Each row is a point. Each table stands for the endless flat space through its points: a line for two points, a plane for three, and so on. The two share one point or none. Which?

First:
-17  2  44
13  -10  8
Second (2 x 3):
12  0  40
5  -2  33
They share: -2  -4  26

First:
29  -40  -10  24  27  -13
11  -36  -18  20  33  3
Second, 2 rows:
36  -30  -22  5  22  -3
44  -22  -22  -4  18  -3
They share: no point

First, 2 rows:
-34  23  -26  -27  4  -30  -16  -27
-27  21  -26  -28  7  -30  -10  -29
Second:
-7  33  -12  -20  -1  -25  27  -22
-13  25  -20  -27  9  -31  18  -25
They share: no point

First (2 x 11):
14  3  16  -4  47  -34  18  18  27  4  3
4  -32  41  26  2  -19  43  48  27  49  43
Second, 2 rows:
-10  -36  17  24  8  -27  37  24  45  13  39
26  0  45  4  32  -23  29  48  9  49  15
They share: 8  -18  31  14  20  -25  33  36  27  31  27

First:
-41  31  -12  31  -6  -10  0  -18  -1  56  -11  44
13  -11  -48  31  -42  -64  60  18  -37  20  -65  32
Second:
-17  14  -38  15  -20  -44  17  -9  -11  26  -43  43
-21  14  -40  11  -17  -48  10  -15  -8  22  -48  46
They share: no point

First (2 x 14):
15  -33  3  5  -29  -41  -39  14  -17  23  19  -36  42  18
31  -23  19  -5  -35  -57  -41  4  -27  33  17  -36  58  8
Second:
-25  -55  -4  21  0  -49  -17  -9  -24  42  -3  -32  21  30
25  -30  1  6  -45  -19  -52  41  -9  12  42  -47  31  5
They share: no point

First (2 x 20):
2  -28  -12  2  -55  -14  -42  24  -9  11  28  -17  -3  -11  -39  -2  -21  -24  8  -23
42  -3  -27  37  -20  -14  -12  9  -24  -34  -7  -17  -3  -26  6  8  -1  -34  -22  2
Second (2 x 20):
43  0  -57  35  -58  -17  -22  36  -7  -16  6  -40  28  -17  7  27  1  -62  -10  -10
39  -6  -47  31  -52  -16  -22  27  -11  -15  5  -35  20  -17  -2  18  -5  -54  -12  -11
They share: no point

First (2 x 24):
52  -4  -55  -23  -9  3  9  11  42  38  58  9  -16  15  16  -21  -21  -15  -32  -32  -22  37  10  -57
20  4  -31  -15  -1  27  33  27  6  38  22  -11  -20  -1  12  3  -9  13  -40  -28  18  1  18  -17
Second:
26  9  -37  -19  -2  25  30  26  23  45  21  -12  -19  8  11  -6  -12  10  -41  -24  17  7  10  -31
22  23  -37  -23  0  33  36  32  39  59  1  -24  -19  18  7  -12  -12  18  -47  -14  35  1  -2  -39
They share: 28  2  -37  -17  -3  21  27  23  15  38  31  -6  -19  3  13  -3  -12  6  -38  -29  8  10  16  -27

First, 2 rows:
44  -24  13  -21  19  22  2  -36  -5  14  -24  -36  30  -41  -18  31  -15  24  18  20  38  -10  -2  -31
20  -20  -23  -37  55  38  -30  -24  -17  30  16  -28  38  -17  -54  43  -43  0  -2  20  18  -22  38  -7
Second:
19  -31  3  -41  45  11  -19  -34  9  20  -23  -30  31  -70  -17  24  -7  0  17  26  25  19  47  -15
13  -26  5  -50  52  1  -21  -28  10  13  -27  -23  22  -80  -11  25  -8  -5  26  27  27  27  55  -12
29  -6  1  -50  40  -3  -1  -8  -22  -27  -27  -15  -10  -56  -19  57  -44  15  58  15  55  7  19  -12
They share: no point

First (3 x 24):
-2  17  -31  6  -18  -30  34  -16  -33  -12  -20  48  10  -32  3  -2  54  -23  -22  17  -36  -32  -24  -19
4  47  -1  -12  24  30  16  -40  -15  0  22  24  -44  4  21  -50  0  -35  -34  -13  -18  -8  18  -37
14  52  2  -5  20  26  21  -30  -9  7  28  21  -51  8  27  -48  -7  -25  -35  -4  -21  -10  20  -39
Second, 3 rows:
10  29  -5  -14  -13  6  38  -30  -20  -6  11  36  -33  -13  17  -13  -4  -10  -44  29  -11  -44  -22  -26
11  17  13  -35  -9  -4  31  -43  -18  6  25  42  -42  -19  16  5  -3  13  -71  54  1  -49  -41  -37
7  50  -29  14  0  6  29  -1  -21  -7  4  28  -11  -5  10  -37  18  -34  -13  -1  -37  -24  10  -33
They share: no point

First, 2 rows:
-39  -31  -66  3  -19  44  -42  20  6  -11  33  -11  15  7  51  -17  -25  -28  -9  -32  55  -45  37  -1
-30  -28  -56  7  -17  37  -39  11  3  -17  30  -20  17  -1  42  -10  -26  -30  -7  -34  46  -39  34  -2
Second (4 x 24):
-33  -35  -56  8  1  11  -27  -14  25  -44  -14  -59  16  -34  13  4  -36  -35  -16  -54  41  -21  36  -12
-41  -38  -69  -6  -23  47  -55  -22  22  -53  -6  -24  49  -33  19  -18  -18  -8  -9  -43  64  -39  69  -16
-1  -23  -22  28  -26  26  -41  21  -17  4  47  -19  28  22  37  -7  -3  -23  1  -35  9  -24  18  22
-21  -34  -39  18  -32  36  -53  11  4  -13  25  -16  37  3  35  -11  -3  -12  2  -42  32  -32  39  18
They share: no point

First:
-7  -33  -11  40  -22  -26  -32  -18  -9  -15  -52  33  1  31  7  26  46  -5  -18  29  -15  -1  -44  -9
-52  19  28  25  2  -20  -62  26  11  -45  -11  44  -5  26  6  17  12  -18  4  -26  -56  10  -26  -13
-41  10  35  32  8  -8  -56  19  0  -40  8  25  -15  25  14  15  12  4  16  -7  -70  4  -28  -9
-36  -7  24  57  2  -8  -62  -16  -15  -35  -19  44  -1  34  12  19  20  -20  8  14  -62  24  -42  -33
Second (4 x 24):
-43  -40  -1  3  -28  -9  -41  -28  11  -7  -24  66  33  29  -5  -3  28  -7  11  25  -37  5  -40  37
-35  13  -8  -8  0  -50  -36  35  5  -33  -30  14  -32  26  16  15  17  11  -36  -10  -17  -15  -8  -1
-24  9  4  4  -10  -37  -45  38  12  -36  -19  15  -28  13  5  21  28  19  -24  -12  -27  -29  -15  1
-20  27  -4  16  -34  -27  -67  60  -8  -48  -49  -33  -38  15  -1  59  10  39  -14  -66  -11  -11  5  -9
They share: no point
